Every row gives one point. To make a cloud, some directions were put in groups of two or more. Within a group, all points are equally far from the middle, so they leave a hole (a ring in 2 directions, a hollow ball in 3). The other directions are filled evenly. Then the cloud was stretched, turned, moved and blurred a little. How many holes are there, and how many directions does each take, smallest first?
(in the rows, 128 means zero)

Cloud (13 x 2):
[[163 109]
 [111 105]
 [151  76]
 [115  89]
 [ 92 172]
 [ 85 191]
 [ 86 165]
 [ 79 150]
 [166 126]
 [ 86  91]
 [ 92 144]
 [160 144]
 [ 84  95]]
Holes: 0

Cloud (14 x 2):
[[186 142]
 [151  95]
 [152  96]
 [121 197]
 [143  93]
 [ 98  95]
 [ 94 180]
 [175 117]
 [179 123]
 [146  93]
 [ 78 124]
 [ 78 152]
 [155  97]
 [ 79 124]]
Holes: 1 (2)

Cloud (20 x 3):
[[ 79 157 105]
 [177 148 151]
 [ 73 103 165]
 [130 178  81]
 [180 115 109]
 [117 141 187]
 [131 132 187]
 [102 136 188]
 [103 155  77]
 [ 72 114 110]
 [176 174  97]
 [106 113  78]
 [129  80 130]
 [113 154 181]
 [118 162  71]
 [ 77 131 178]
 [118 115  74]
 [179 115 134]
 [140 100  85]
 [149 123 178]]
Holes: 1 (3)

Cloud (22 x 3):
[[137 155 174]
 [149  80  91]
 [ 73 159 141]
 [ 80  93 119]
 [ 80 156 125]
 [192 115 120]
 [157 163 123]
 [154 149 158]
 [115  99  61]
 [152 118 178]
 [140  99 177]
 [ 61 121 123]
 [181  94 112]
 [ 78 167 182]
 [144  90 154]
 [ 79  97 112]
 [ 93  80 163]
 [161 139 160]
 [ 80 120  96]
 [119 163  92]
 [ 52 141 143]
 [173 159 115]]
Holes: 1 (2)

Cloud (32 x 4):
[[138 109 105 164]
 [ 67  91 141 102]
 [113 163 143  89]
 [102 162  97  70]
 [136  89 128 157]
 [ 51 118 137 111]
 [137 120 137 185]
 [112 107 167 135]
 [ 86 150 132  77]
 [155 159  87 166]
 [ 82  97 120 150]
 [131 124 112  43]
 [ 64 123 120  54]
 [109 153 162 108]
 [132 112  61  91]
 [143  69 124 140]
 [202 148 116 100]
 [ 97 123 123  46]
 [117 150 145  81]
 [122 105  97 158]
 [174 132 106  70]
 [167 126  91  74]
 [120 152  63  98]
 [171 117  90  72]
 [138 164  77 162]
 [100  90 140 143]
 [107  63 159  89]
 [151 148  78 115]
 [165 115  82  81]
 [115 187  94  97]
 [138  81 167 138]
 [ 54 101 136 104]]
Holes: 1 (2)

Cloud (31 x 4):
[[ 96 133  94 114]
 [109 120 104 191]
 [139 153 134  69]
 [ 96 160  81 142]
 [176 108 113 161]
 [ 72 144 148 135]
 [141 166 104 185]
 [176 132  74 136]
 [175  92 154 166]
 [154 153 106 183]
 [106 138 134 203]
 [ 98  90 145  99]
 [213 139 123  86]
 [156  75 168 102]
 [ 93 159 146 183]
 [155  76 116 120]
 [120  97  94 159]
 [187 158 136  66]
 [115 184  91  82]
 [124 142 145 199]
 [170  96 109 150]
 [ 93 103 125 105]
 [158 201 138  93]
 [121 144  76 162]
 [179 146  72 148]
 [109 102 139  90]
 [100 176  77 127]
 [166 113 159 178]
 [153  86 116 169]
 [149 125 189 146]
 [148 158  72 166]]
Holes: 1 (3)

Cloud (52 x 6):
[[115  51 102 145 149  93]
 [ 79 170 112  93  95 108]
 [134  75 125  84 134 154]
 [143 149  93  86  84 114]
 [ 90  64 129  94 149 101]
 [ 93 112 131 149 148 194]
 [125  83 116 153  94 158]
 [ 79 145 149  69 177 138]
 [ 80 140 125  72  85 134]
 [125  93  93 146 144 174]
 [ 85 112 147 174 172  85]
 [ 97 150 179 158 166 177]
 [ 63 187 152 130  92 178]
 [133 197 122 166 146 111]
 [101  91  76 106 163  94]
 [141 190  91 113 143 166]
 [121 140 152 182 124 184]
 [ 57 136 144  96  99 176]
 [ 84  90 119  81 168 121]
 [140 106  86 147 145  49]
 [125  70 129 164 179  70]
 [118 111 107 191 175 142]
 [ 86 167 202 126  86 128]
 [139 149 149  89  66 147]
 [ 99  65  99 148 129  99]
 [ 61 146 112 168 145 132]
 [154 111 160 137 136 181]
 [ 77  95 124 116  87 126]
 [140 121  73 130 122  65]
 [166  68 124  99 153  75]
 [132  69 180 158 136  93]
 [139  77  97 116  93 131]
 [113 132 154 114 174 190]
 [164 159 140 142 101 171]
 [148 148 168 160 102 173]
 [189 105 102  93 136  98]
 [117 100 166 180 118  79]
 [133 196 130 152  88 141]
 [125  95 119  67 128 160]
 [134 115 126  50 113 129]
 [165 158  71 119 123 132]
 [ 94 122 175  58 129 108]
 [156 107 160 141 168 161]
 [ 55 167 132 165 135 161]
 [104 201 131 102 120 196]
 [172  78 101 107 179  92]
 [116 145 186  65 136 110]
 [ 76  85 147 115  90 145]
 [131 180 176 175 125 143]
 [140  96  84  92 150  64]
 [103 113  82  80 124 149]
 [119 135  91 151 174  59]]
Holes: 1 (6)

Cloud (46 x 6):
[[ 94 139 128 104 159 125]
 [143 154 158 148 147 129]
 [118 148  94 139  82 178]
 [111 149  72 128 166 111]
 [138 170 198  44 123 121]
 [141 157 163 100 172 109]
 [122 176 120 133 137 109]
 [102 106 158 166 106  95]
 [ 88 213 190  67  96 111]
 [136 103 141 165  97 114]
 [ 99 187 107 104 100  95]
 [122  74 130 168  86 124]
 [171 133 193  43 141 131]
 [156 118 156 173 110 151]
 [171 130  84 115 111  90]
 [105 112 111 164 135 126]
 [113 197 116 109 170  97]
 [129 159 202  76 141 101]
 [141  95  60  85 128 109]
 [172 122 125  37 130 136]
 [136  57 161  80  87 156]
 [188 152 112  53 149 168]
 [116 100 162 120  67 103]
 [114 143 167 197  65 138]
 [134  99  64 133 109 202]
 [168  98  66 150 182 128]
 [112 112  86 140 133 107]
 [111 129 155 159  74  92]
 [200 125 157  97 148 108]
 [123 129  68 136 148 124]
 [154 129  86 118  83 175]
 [149 151 170 150  50 155]
 [142  87 139 198 143 121]
 [122 178 183 163  87 101]
 [148 160 186 164 165  53]
 [137  87 170 140 131 157]
 [128 109 144 171 148  91]
 [124 185 110 163 167  83]
 [147 121 140  44 141 143]
 [128 110 131 135 133 123]
 [123 201 126 143 147  97]
 [ 99 109 107 110 150 119]
 [174 119  85  66  84 205]
 [151 113 186  84 123 164]
 [177 112  94 132  64 166]
 [157 187 109  99 168 143]]
Holes: 0

Cloud (71 x 8):
[[114 109 165 100 164 110 126 196]
 [170 142 137 111 134 131 118 110]
 [105 143 139 160 130  95 107 197]
 [155 135 145 117 123 153 183 140]
 [156 170  90 172 160 150 146 157]
 [142 171 131  78 195 133 126 157]
 [ 98 102 116  95  98 106 211 142]
 [ 58 104 182 122 144 139 142 128]
 [132  96 128 132  83 102 168  89]
 [105 184  52 105 162 116 169  99]
 [118  87 160 194 188 157 160 126]
 [175 175 116 158 179  72 141 122]
 [143 197  69 105 152  82  89 145]
 [163 156 122 158 105 130 109 139]
 [124 131  49  73 165 145 131  90]
 [ 80 153  80 140 133 159 189  89]
 [136 199  99 113 167  68 108 132]
 [174 197  86 154 165 134 129 141]
 [172 148 100 105 175 172 150 138]
 [127  82 179 126 126 105 141 205]
 [165 141 144 171 116  52 135 148]
 [114 155 134  66 175  68 147 119]
 [164 148 109  94 143 152  85 143]
 [ 90 162  73  46 169 119 153 112]
 [ 93 120  98  89 143 198 193 122]
 [136 127 100 163  99  83 156 157]
 [ 73 103  94 162 109 131 168 116]
 [108 100  76  92 173 161 165  95]
 [143 116 103  99  72 141 159 101]
 [132 163 126  94 201 119 162 158]
 [109 163  96 103  72  82 155 160]
 [ 82  58 174 120  96 132 182 123]
 [181 130 140 140  99 104 113 176]
 [181 122 167 140 110 111 155 156]
 [ 93  85  97  87 157 157 192 106]
 [ 69  95 124 103  88 145 206 122]
 [ 86  96 119  99 109 110 212 142]
 [ 87 166  56 105  71 152 175 110]
 [101 148 166 177 177 144 191 116]
 [142 120 145  96  96 127 163  91]
 [ 61 115  63 133 137 146 142 131]
 [112 159 116  92 198 139 138 181]
 [118  89 146  90 152  87 128 181]
 [168 128 150  92 104  54 144 152]
 [139 183 156 119 125  57 137 152]
 [ 54 141  98  82 130 128 121 115]
 [ 62 143 125 122 179 119 121  83]
 [128  99 101 115  62 137 153 112]
 [149 124 113 111 124 129 173  66]
 [ 90 133  63 144  89 136 172 113]
 [167 155 161 159 173  69  88 144]
 [119 184  75 114 120  88 174 111]
 [176 158 120 132 137  81  83 164]
 [ 67 116 129  67 141 152 133 117]
 [139 147 147  95 200  84 179 134]
 [ 96 162  97  59 128  85 112 158]
 [104 145  72  31  61 107 130 151]
 [144 150  65 103 184  98 129 108]
 [136 161 103  44 118  84 116 167]
 [ 81  69 150 154 181 125 139  94]
 [ 92 114 117 178 146 175 125 155]
 [155 162  93  80  89 114 171 182]
 [ 79 166 122  98 166 151 109 109]
 [143 200  76 117 190 100  91 151]
 [138 111 148 111 203 142 140 172]
 [144 178  81  72 100 103 175 158]
 [142 185  75 137 180 169 125  91]
 [113 181 129 113 120 137 165  89]
 [152  90 164 143 105 108 129 199]
 [116 157 165 158 133  91 101 178]
 [ 78  52 151 118 153 143 173 112]]
Holes: 3 (2, 2, 3)
